Each row is a point. The points of each table are mixes of a few directions, plus a little noise. How many directions does each table use, and how many do they share? Where both have some left over, give the other angles between the two spaces (their principal angles), to ten degrees, smallest first.

First (4 x 3):
[[-1.2 -0.9 -2.2]
 [ 2.5  1.8  4.6]
 [-3.1 -2.3 -5.7]
 [ 1.8  1.4  3.4]]
Second (6 x 3):
[[ 1.9 -5.6 -0.8]
 [-2.2  4.1  2.0]
 [-0.2  3.9 -1.3]
 [-2.9  4.6  2.8]
 [ 0.9 -3.4 -0.1]
 [ 2.5 -3.5 -2.6]]
Directions: first 1, second 2, shared 0; angles 60

First (6 x 6):
[[-1.4  5.3 -1.9  1.1 -3.1 -7.5]
 [ 2.0 -3.7 -3.7  0.2 -0.1  2.0]
 [-0.5  1.6  5.9 -1.9  2.0 -0.2]
 [-0.8  0.0  2.4 -0.1  1.0  2.2]
 [ 0.0 -4.4 -5.3  2.6 -0.6  6.2]
 [ 0.6  1.2  2.7 -1.8  0.8 -2.4]]
Second (6 x 6):
[[-1.9  0.4 -3.4  2.8 -1.9  1.7]
 [ 3.1 -2.2  9.9 -6.1  4.4 -1.9]
 [-0.4 -2.5  0.5  0.3  0.1  1.6]
 [ 2.6 -2.9 -2.7 -0.7 -0.4 -1.9]
 [-3.5  3.7 -1.3  2.8 -2.5 -1.2]
 [-0.3  3.3 -2.8  1.1  0.2  2.0]]
Directions: first 3, second 4, shared 3

First (8 x 11):
[[-1.4  2.8 -0.2  1.4  2.3  2.1  2.7  3.5 -0.7 -0.1  4.3]
 [ 6.7 -0.8  0.0  1.5 -2.0 -4.4 -0.5 -0.6 -2.0  2.3 -2.2]
 [ 0.7 -2.3 -3.4 -0.2 -0.4 -0.7  0.6 -4.9  0.2 -1.5 -4.1]
 [ 0.0 -3.3  1.4 -3.1  0.9 -4.4 -8.7  0.2  2.2 -0.1 -2.8]
 [-0.7  1.4  4.7  1.7 -0.7  2.3 -3.8  0.7  3.1  0.1 -1.8]
 [-1.4  1.9 -6.5  1.2  4.5  1.6  7.0 -0.3  0.3 -3.6  2.3]
 [-1.4 -0.6 -1.6  1.6 -2.5  4.5  3.9 -3.1 -6.3  2.7  1.1]
 [-2.5  0.8  5.7 -4.1 -1.9 -1.1 -1.3  4.4  3.2  0.3  3.2]]
Second (8 x 11):
[[-1.9  1.5  0.2  1.9  0.0  0.8 -0.2 -4.9  5.0 -4.8  1.0]
 [ 0.7 -4.7 -0.4 -8.6 -0.5 -1.6  2.5  8.1 -3.7  5.6 -5.4]
 [ 3.3 -0.3  2.4 -1.0 -0.3 -0.3 -0.2  5.4 -0.2  3.4 -4.0]
 [-0.1  2.9  1.9  3.0 -0.1  0.7 -0.5 -1.8  3.7 -2.7  2.0]
 [-2.7 -0.6 -3.8  1.8  0.6  0.2 -0.5 -6.3 -2.1 -2.2  3.7]
 [-1.1  3.4  1.0  3.9  0.1  0.6 -0.1 -2.4  1.0 -2.4  6.4]
 [ 0.5 -1.5 -2.9  2.2  0.8  0.1 -2.0 -3.9 -2.8  0.1 -1.2]
 [ 1.4 -1.1  1.8 -3.5 -0.5 -0.8  1.2  5.8 -0.5  3.2 -2.7]]
Directions: first 6, second 4, shared 3; angles 60

First (8 x 14):
[[-1.7 -1.0  2.1  2.3 -1.8 -0.7  0.9 -1.7 -1.2  4.1  1.6 -4.1 -2.4 -1.6]
 [ 0.9  0.7 -1.0  4.7 -0.3  1.1 -2.5  1.3  4.4  2.1 -3.2  4.0  4.7  1.8]
 [ 3.2 -0.8 -1.8 -3.4 -0.6 -1.0  0.0  1.4 -0.6 -1.8  0.1 -2.0 -2.8 -1.9]
 [ 1.1 -0.9  1.3 -2.0  1.1 -1.8  2.9 -2.4 -2.1  2.9 -1.6 -4.9  0.2  0.9]
 [-6.1  5.1 -1.5  4.2  1.1  0.9 -1.3 -1.0  3.9 -1.5 -2.1 10.3  5.7  4.8]
 [ 0.8  0.5 -0.9 -1.2 -1.9 -2.5  0.8 -0.9 -0.4  1.6  0.1 -2.6 -2.7 -1.4]
 [ 4.6  0.7  3.8 -7.1 -1.4 -2.3 -0.6 -3.3 -4.4 -4.5  6.3  0.1  1.7 -0.2]
 [-2.9 -4.4 -2.2  2.6  3.6  6.3 -0.3  6.5  0.5 -3.0 -1.3 -0.8 -4.5 -2.3]]
Second (9 x 14):
[[ -7.1  -1.3  -0.9  -2.3   6.2   0.9   7.4  -1.2  -4.1   0.7  -4.0  -5.8
   -4.3   1.8]
 [  0.3   1.1  -3.1   1.5  -0.4   0.3  -1.6   2.2   3.3  -0.6  -2.5   3.3
    0.6   0.4]
 [ -0.9   0.7  -3.0   1.3   0.7   0.6  -0.3   2.0   2.3  -0.6  -2.7   2.1
   -0.4   0.3]
 [ -0.6  -0.2  -0.3   2.2  -2.2   0.1  -1.4   1.0   1.0   1.0   1.4  -0.3
   -2.4  -2.2]
 [  0.5  -4.1   8.1   3.8   3.0   5.0  -0.8  -1.6  -2.3   2.0   2.3  -0.9
    7.6   2.8]
 [ -1.6   1.5   0.2   0.5   0.1  -1.6   1.4  -2.2   0.1   2.1  -1.5  -0.1
    1.4   1.7]
 [  0.6   0.5  -1.1   1.0  -1.7  -0.4  -1.5   0.9   1.5   0.0   0.4   1.0
   -0.8  -1.1]
 [  9.9   0.3   0.9 -10.7  -4.7  -4.3  -2.6  -0.6  -4.0  -7.2   8.2  -1.0
   -2.7  -4.4]
 [ -1.1   1.6  -0.8   2.9  -1.1  -0.9  -0.7  -0.5   2.4   2.3  -1.6   1.7
    1.3   0.8]]
Directions: first 6, second 5, shared 5

First (9 x 20):
[[-2.1  3.9  6.5  3.6 -3.9  0.8  5.3  6.9 -3.0  1.4  1.7  1.3  2.0 -0.2
   1.8  4.4 -0.2 -0.5  1.5 -2.6]
 [-0.8  1.4  2.4  1.2 -1.4  0.2  2.0  2.6 -1.0  0.4  0.7  0.4  0.7  0.0
   0.7  1.5  0.0 -0.1  0.6 -0.9]
 [-2.5  4.7  8.0  4.3 -4.7  0.9  6.5  8.5 -3.4  1.7  2.3  1.5  2.4 -0.1
   2.3  5.3 -0.1 -0.6  1.8 -3.2]
 [-0.2  0.5  0.8  0.5 -0.4  0.1  0.7  0.8 -0.4  0.2  0.2  0.1  0.2  0.0
   0.2  0.6  0.0  0.0  0.2 -0.3]
 [ 2.1 -4.0 -6.6 -3.6  3.9 -0.7 -5.4 -7.1  2.9 -1.4 -1.9 -1.4 -2.1  0.1
  -1.9 -4.5  0.1  0.5 -1.4  2.7]
 [-1.9  3.7  6.2  3.3 -3.5  0.9  5.0  6.5 -2.7  1.4  1.7  1.2  2.0 -0.1
   1.8  4.1 -0.1 -0.5  1.3 -2.4]
 [ 1.9 -3.6 -6.1 -3.3  3.5 -0.8 -4.9 -6.4  2.7 -1.2 -1.7 -1.2 -2.0  0.1
  -1.6 -4.2  0.1  0.5 -1.3  2.5]
 [ 2.4 -4.5 -7.5 -3.9  4.4 -0.9 -6.0 -8.0  3.2 -1.6 -2.1 -1.5 -2.2  0.1
  -2.1 -5.0  0.1  0.6 -1.7  3.0]
 [ 1.2 -2.1 -3.6 -1.9  2.0 -0.5 -2.9 -3.8  1.6 -0.8 -1.0 -0.7 -1.1  0.0
  -1.0 -2.4  0.2  0.3 -0.8  1.5]]
Second (10 x 20):
[[ 1.6 -1.5 -0.7  1.3  0.7  1.6  1.0  2.9 -1.9  0.2 -4.5  0.5 -0.7 -2.9
  -0.3 -0.1 -3.2  0.7  2.7  1.7]
 [-4.7  0.0 -3.0 -1.4  3.3 -3.6 -0.8  1.3 -3.3  3.5  0.8 -3.5  0.8  1.2
   0.0 -1.8 -4.5 -5.2  6.9  0.6]
 [-4.4  1.8 -3.9 -4.7  3.5 -0.3 -1.9  2.0 -0.3  0.5  3.4 -0.8  2.1  1.4
  -0.7  1.4  1.4 -2.2  0.5 -2.4]
 [ 1.2  0.2 -1.6  5.8 -4.9  0.0  0.3 -0.1  4.4 -1.4 -2.2  4.0 -1.1 -0.8
   4.4  1.8  0.2  2.7 -7.7  1.7]
 [ 5.5  1.2  3.3  1.7  2.1  2.3  1.2 -1.7 -2.1 -2.4  1.5  0.1  0.3  3.9
  -2.2 -0.7  4.7 -1.4  1.1 -0.5]
 [-6.5 -1.0 -3.5 -0.2  1.5 -2.3  0.6  6.9  0.1  2.6 -2.3 -4.3  1.4 -0.3
   2.1 -2.8 -6.2 -1.2  1.4 -2.7]
 [ 2.8  0.1  0.7 -4.3  5.1  2.6 -0.4 -0.6 -5.4 -0.1  0.5 -0.2  0.3 -0.6
  -4.8  0.8  1.4 -2.2  7.7  1.1]
 [ 1.7 -2.6  5.0  1.2 -7.0 -0.3  0.9 -3.7  3.8 -0.1 -2.6  1.2 -2.6 -4.6
   0.9 -0.5 -1.4  6.3 -4.4  1.4]
 [ 6.1  0.7  4.5 -0.2  1.7  3.8  1.2 -1.7 -1.6 -3.0  1.0  0.6  0.1  2.0
  -3.3 -0.1  5.4  0.9  0.3 -1.1]
 [-3.4  1.3 -0.9  0.8 -6.0 -3.6 -2.1 -5.3  6.3  0.2  4.3  2.4 -0.5  0.8
   3.9  2.0  2.3  1.7 -8.5  0.3]]
Directions: first 1, second 6, shared 0; angles 70

First (11 x 32):
[[-6.2 -3.4  6.9  0.2  2.8  4.2 -3.5 -1.3  0.2 -1.4 -2.4  0.6 -4.2 -1.2
   2.1 -3.4  3.1  5.7 -7.0  5.6  3.3 -3.0  2.8 -4.1 -4.2 -2.3 -0.8  2.4
   3.6 -4.9  2.2  5.9]
 [-3.9 -3.2  4.0  1.3  1.5 -3.1 -3.9 -0.9  1.5 -0.1 -1.8  2.8 -3.4 -3.2
   1.4 -2.2  1.3  3.0 -2.3 -1.8  4.1 -2.9  0.0 -3.1  0.8 -3.5 -0.4  3.0
   3.6 -7.0 -1.4  3.3]
 [ 0.3  1.1 -1.6  1.2 -4.0 -0.2  1.9  3.3 -0.7  1.1  0.9 -0.4  1.3 -0.8
  -1.8  2.4 -1.4  0.7  0.7  3.2 -1.0  2.2  1.9  3.1  0.7  2.1  1.2 -0.1
  -0.7  2.7  1.6 -1.5]
 [ 4.3  2.1 -1.7 -0.4  3.7  1.3 -1.2 -5.2  0.8 -0.9 -3.1 -0.1  2.5  4.9
  -0.2 -1.9  2.6 -3.9  3.6 -4.7 -2.7  1.0  0.1 -2.2 -0.8  2.6 -1.4 -3.5
   0.5  1.7 -0.9 -0.3]
 [-2.5  4.1 -0.3  1.1 -1.3  3.5  2.4  5.2 -7.3 -2.5  2.6 -1.3  0.3  0.8
  -0.5  0.7 -0.9  1.9 -3.1  1.9  0.4  1.1  0.7  1.9  2.3  4.5 -1.3  0.2
  -6.3  2.2  2.8 -3.3]
 [-0.2  2.5  2.5 -3.3 -3.7 -0.1  3.0  2.2 -2.5 -1.9  6.1 -5.3  2.1  0.4
   1.0  3.0 -6.0  0.8  0.8 -9.6 -1.3  2.5 -7.8  0.6  1.2 -6.8  2.1 -3.9
  -3.6  1.9 -7.5 -0.7]
 [ 2.9  2.6 -1.7 -0.8 -0.6  4.8  2.2 -0.8 -0.6 -0.1 -0.5 -2.4  3.0  3.9
  -1.1  0.8  0.6 -1.4  1.3  3.0 -3.9  2.9  2.0  1.2 -2.8  3.6  0.3 -3.5
  -1.2  5.9  2.0 -0.8]
 [-2.1 -5.9  4.2 -0.3 -0.9 -2.3 -3.0 -2.6  6.7  2.5 -2.2  1.3 -2.6 -3.4
   0.8 -0.5  0.5  3.0 -1.0  2.7  1.7 -1.7  1.1 -2.1 -3.7 -6.4  2.3  1.5
   7.9 -4.2 -1.7  6.1]
 [ 2.9 -0.9 -3.5 -2.2  3.4  1.5  1.8 -1.6  0.7  0.4  0.7 -0.5  0.0  1.1
   0.8 -0.3  0.5 -3.8  0.5  2.7 -1.4 -1.6 -0.8  0.7 -1.2  1.5 -1.2  0.8
  -2.1  2.5  2.1 -2.1]
 [ 1.1  0.1 -1.0 -1.3  2.8 -1.7  0.0 -1.2 -0.7 -0.9  1.3  0.0 -0.4  0.2
   1.3 -0.8 -0.5 -2.5  1.0 -5.3  0.6 -1.6 -3.6 -1.0  2.0 -1.3 -1.2  0.4
  -2.2 -1.4 -2.0 -1.7]
 [ 3.7  0.6 -7.7  4.5 -3.6 -7.9  0.3  3.0  1.7  3.8 -1.7  5.0  1.4 -2.8
  -3.7  2.5 -0.1 -3.6  5.9  1.8  0.1  1.3  4.0  4.8  5.7  6.1  0.5  2.6
   0.4  0.6  3.0 -5.0]]
Second (10 x 32):
[[ 3.9 -0.4 -3.8 -1.6  4.8 -3.0 -0.1 -3.1  1.1  0.0  0.4  1.2  0.1  0.9
   1.2 -1.0  0.7 -5.6  3.1 -5.2 -0.2 -2.4 -3.6 -0.7  2.1 -0.2 -1.8  0.8
  -1.8 -1.0 -1.5 -2.7]
 [ 4.7 -1.0 -4.8 -1.9  5.7 -4.1 -0.2 -3.8  1.8  0.3  0.5  1.6 -0.3  0.7
   1.6 -1.3  0.4 -6.9  3.7 -6.4  0.0 -3.3 -4.7 -0.9  2.7 -0.4 -2.3  1.2
  -2.0 -1.3 -1.6 -3.5]
 [-4.1  2.5  4.7  2.4 -5.8  4.7 -0.1  3.4 -2.7 -1.0 -1.3 -1.7  1.2  0.8
  -2.1  0.9 -0.1  7.0 -3.0  5.4 -0.7  4.3  5.2  0.7 -2.6  2.1  1.9 -2.7
   1.8  2.2  2.0  3.3]
 [-5.9 -2.1  5.2  0.8 -6.3  2.6  0.8  4.9 -0.1  1.1  1.1 -1.2 -1.9 -3.6
  -0.8  1.9 -1.9  7.6 -5.1  8.7  1.5  1.5  3.4  1.4 -3.3 -2.9  3.0  1.2
   3.0 -0.2  1.5  4.2]
 [-4.7  1.8  5.0  2.4 -6.4  4.6  0.0  4.0 -2.1 -0.4 -0.8 -1.7  0.7 -0.1
  -1.9  1.1 -0.2  7.5 -3.7  6.3 -0.3  4.0  5.2  0.8 -2.8  1.2  2.3 -2.0
   2.2  1.7  2.0  3.8]
 [ 4.1  1.3 -3.7 -0.5  4.1 -1.6 -0.5 -3.1  0.1 -0.6 -0.6  0.9  1.2  2.5
   0.5 -1.3  1.2 -5.1  3.5 -5.9 -1.0 -0.9 -2.2 -0.8  2.2  2.1 -2.1 -0.9
  -2.1  0.2 -1.0 -2.9]
 [ 5.7  3.8 -4.7 -0.1  5.4 -1.1 -0.6 -4.5 -1.4 -1.5 -2.1  0.9  2.9  5.0
  -0.3 -2.0  2.3 -6.8  5.2 -8.7 -2.3  0.4 -1.9 -1.7  3.0  4.5 -2.8 -2.7
  -2.8  1.3 -1.1 -4.0]
 [ 1.9 -2.9 -2.5 -2.0  3.5 -3.9  0.2 -1.8  2.4  0.9  1.3  1.0 -1.5 -1.7
   1.8 -0.4 -0.5 -3.8  1.5 -2.4  0.9 -3.3 -3.7 -0.2  1.4 -2.7 -0.9  2.5
  -0.8 -1.9 -1.2 -1.8]
 [ 0.2 -2.9 -1.0 -1.5  1.4 -2.5  0.3 -0.2  2.0  0.9  1.2  0.5 -1.8 -2.3
   1.4  0.1 -0.9 -1.5 -0.2  0.2  1.3 -2.4 -2.3  0.2  0.3 -2.9  0.1  2.6
   0.3 -1.6 -0.4 -0.6]
 [-5.6 -0.1  5.3  1.7 -6.5  3.7  0.3  4.5 -1.1  0.3  0.0 -1.6 -0.5 -1.9
  -1.5  1.9 -1.1  7.9 -4.6  7.9  0.6  2.6  4.2  1.1 -3.2 -0.9  2.6 -0.3
   2.5  0.7  1.9  4.1]]
Directions: first 6, second 2, shared 2

First (8 x 32):
[[ 4.1  1.7  4.6  0.9 -1.9 -0.6  1.3 -2.6 -1.3  0.9 -0.8 -1.0 -0.3 -2.6
   2.6 -0.1 -0.8 -2.1  3.1  2.5  1.0 -3.8 -0.8 -5.1  0.4  4.0  0.4 -5.3
   1.9 -7.7  4.8 -7.0]
 [-1.2 -3.4 -3.8  0.4  3.5  3.0 -1.9  2.1  1.5 -2.8  2.1  4.1 -1.4 -1.8
   3.3 -3.5  2.4  0.9 -1.0 -2.9 -2.4  3.1 -0.7  0.7  1.0 -0.5 -1.6  2.9
   0.9  3.2 -6.2  3.0]
 [ 1.2  4.6 -0.9  0.1  1.1  2.9 -0.7 -1.8 -0.8  6.7 -6.2  4.4 -1.1  2.3
  -6.6  4.4  0.5  3.5 -0.2 -1.5 -2.8  0.7 -2.1  7.5 -3.7  3.7  3.3 -0.1
  -2.9  4.4  6.6  3.5]
 [-1.2 -2.9 -6.1 -1.8  0.9  1.9 -0.6 -1.1  2.4  1.7 -0.7  1.5 -1.3 -2.5
   3.3 -1.8 -0.2 -1.3 -4.2 -1.4 -2.1  4.2 -0.5  1.1  0.2 -0.8 -0.1  0.7
   0.9  0.5 -1.5  1.7]
 [-3.3  0.3  4.5 -2.1  1.7 -1.0 -0.5  0.1  1.4  5.1 -1.7  3.2  2.3  0.9
   0.2  0.0 -0.6  1.1 -5.1  0.2  4.0 -2.7 -1.3 -2.7  1.1 -3.0  1.3  1.3
  -2.0 -0.5  2.9 -1.7]
 [ 5.9  0.4  0.8  3.5 -3.3 -0.8  1.7 -0.3 -2.5 -8.1  4.0 -6.0 -1.7 -1.9
   2.7 -1.2  0.3 -3.0  9.0  2.2 -1.7 -1.5  1.5 -3.4  0.5  4.2 -2.2 -4.2
   3.9 -5.3 -2.6 -4.1]
 [-2.3  4.7  2.9 -0.5 -2.2 -3.0  3.2  1.5  0.4  0.6 -0.6 -5.8  2.7  7.5
  -5.2  3.7 -2.2  1.4  0.4  1.9  4.8 -3.4  0.4  1.0 -1.5 -5.5  1.6  3.3
  -1.9  3.7 -0.2  2.2]
 [-3.0 -5.5 -2.0 -0.3  0.0 -2.5 -2.3  2.0 -1.1 -4.1  3.8 -0.5  0.7 -1.6
  -0.1 -1.5  0.6 -0.5 -1.7 -0.9 -0.7  3.2  3.4  0.9  2.2 -2.3 -2.6  1.3
  -0.8  1.9 -3.8  2.5]]
Second (8 x 32):
[[ 0.3 -2.0 -0.9 -1.1 -0.7  0.4  0.4 -0.1  0.7 -0.6  0.0 -1.1 -1.7  0.0
   1.1 -1.1  0.3  0.0 -1.6 -0.6  1.4 -1.1 -0.7 -1.9  0.0 -1.3 -0.8  1.0
   0.8 -1.8  0.1 -0.7]
 [ 0.6 -1.7  0.3 -2.1  2.3 -2.6  0.6  4.4 -2.0 -7.9  4.2  1.1 -2.3  3.3
   0.1  0.7  2.6  4.5  2.5 -2.2 -0.9 -0.7 -0.1  2.3  1.5  1.6 -3.7  2.0
   2.8  6.2 -2.9  1.9]
 [ 0.7  2.2  0.1  3.0 -1.4  2.7 -2.4 -5.9  1.9  4.2 -4.8 -3.6  0.5 -5.3
   1.0  2.1  0.2 -2.5 -2.0 -1.3  2.4  3.5 -0.8 -1.9 -0.7 -2.1  3.1 -1.2
  -2.0 -2.5  4.3 -1.3]
 [-1.7  7.9  2.2  5.9 -0.7  1.8 -1.7 -4.8  0.3 11.5 -5.1  2.2  7.9 -4.0
  -3.5  2.3 -4.1 -5.6  1.8  4.6 -3.3  3.9  2.3  3.0 -1.6  2.1  6.9 -5.6
  -5.9 -2.1  3.1 -0.3]
 [ 2.0 -5.4 -1.7 -3.2  0.0  0.0 -0.1  0.7  0.7 -8.2  1.6 -4.3 -6.7  0.2
   3.8 -0.3  4.1  3.8 -2.5 -5.3  4.4 -0.9 -2.6 -3.5  1.2 -2.9 -4.2  4.1
   4.0  1.1  0.0 -0.4]
 [-0.4 -1.7  0.0 -2.3  1.4 -2.4  1.7  4.9 -1.7 -4.3  4.1  2.8 -0.6  4.2
  -0.7 -1.3  0.4  2.5  1.9  0.5 -1.9 -2.4  0.6  1.8  0.7  1.8 -2.8  1.2
   1.8  3.0 -3.5  1.3]
 [-1.6  2.9  0.2  2.3 -1.9  1.8  0.3 -2.9  1.2  9.9 -3.3  1.7  4.6 -1.7
  -1.8 -1.4 -4.3 -5.2 -1.2  4.7 -1.5 -0.2  1.4 -0.6 -1.8  0.0  4.3 -3.1
  -3.7 -6.2  1.5 -1.5]
 [ 0.0 -2.3 -0.3 -2.4  1.0 -1.8  1.3  3.7 -1.1 -4.6  3.3  1.3 -1.6  3.2
   0.1 -1.0  0.9  2.5  0.9 -0.5 -0.7 -2.0  0.0  0.7  0.7  0.8 -2.8  1.6
   2.1  2.3 -2.6  0.9]]
Directions: first 6, second 3, shared 0; angles 30, 50, 80
